Every row gives one point. Each copy is the shape, with its points in the same order, turned, moved and blurred by noise. Some copies are also mirrored. Which?

Shape, 6 rows:
[[-36 -26  36]
 [ -6  -4 -41]
 [-10  30  10]
 [-28  33   4]
 [-24 -24 -15]
 [ 35 -33  -7]]
Copy 1, 6 rows:
[[-26 -30  18]
 [-15  38 -27]
 [ 17  16  25]
 [  2  26  35]
 [-24  10 -17]
 [ 18  -9 -51]]
Copy 1 is: only turned
Copy 2:
[[-51 -22  -2]
 [  3  42  -1]
 [ -1   2 -43]
 [-17  13 -49]
 [-27  24   8]
 [ 23  -5  34]]
Copy 2 is: mirrored
Copy 3, 6 rows:
[[ 60 -31   1]
 [-13 -10 -15]
 [ 28  23  10]
 [ 28  24 -15]
 [ 15 -27 -14]
 [-14 -37  36]]
Copy 3 is: mirrored

Shape, 10 rows:
[[ -5 -32  -2 -40]
 [ 10 -15 -11 -23]
 [-13 -13  12 -26]
 [ -4 -13  12  14]
 [  6 -10   9 -52]
 [ 16  32  11  -2]
 [ 20  -3  -6 -12]
 [-30  13  23  -2]
 [  2 -20  24   4]
 [ -4  20  16  23]]
Copy 1 (10 x 4):
[[ 37 -37 -12   9]
 [ 31 -13   4   8]
 [ 12 -27 -19   4]
 [-12 -19  12   5]
 [ 41 -21 -24  -8]
 [ -2  24  -3 -12]
 [ 23   0  11  -2]
 [-25 -10 -27   7]
 [ -7 -28  10 -10]
 [-29  10   5   2]]
Copy 1 is: only turned
Copy 2, 10 rows:
[[  7  50  25 -20]
 [ 20  24   9 -13]
 [-11  39   6  -9]
 [-12   3  12  -1]
 [ 15  60  -2  -7]
 [  9   4 -34  14]
 [ 24   4  -1  -2]
 [-38  17 -15   3]
 [-12   9  11  12]
 [-16 -19 -20  11]]
Copy 2 is: only turned
Copy 3:
[[ 23 -33 -41  22]
 [ 30 -13 -18  18]
 [  7 -20 -31   8]
 [  0 -20  10  14]
 [ 32 -28 -43  -6]
 [ 19   3  13 -26]
 [ 36 -12  -3   5]
 [-25   0 -13 -11]
 [ -1 -32   4   6]
 [-11   3  23 -12]]
Copy 3 is: only turned
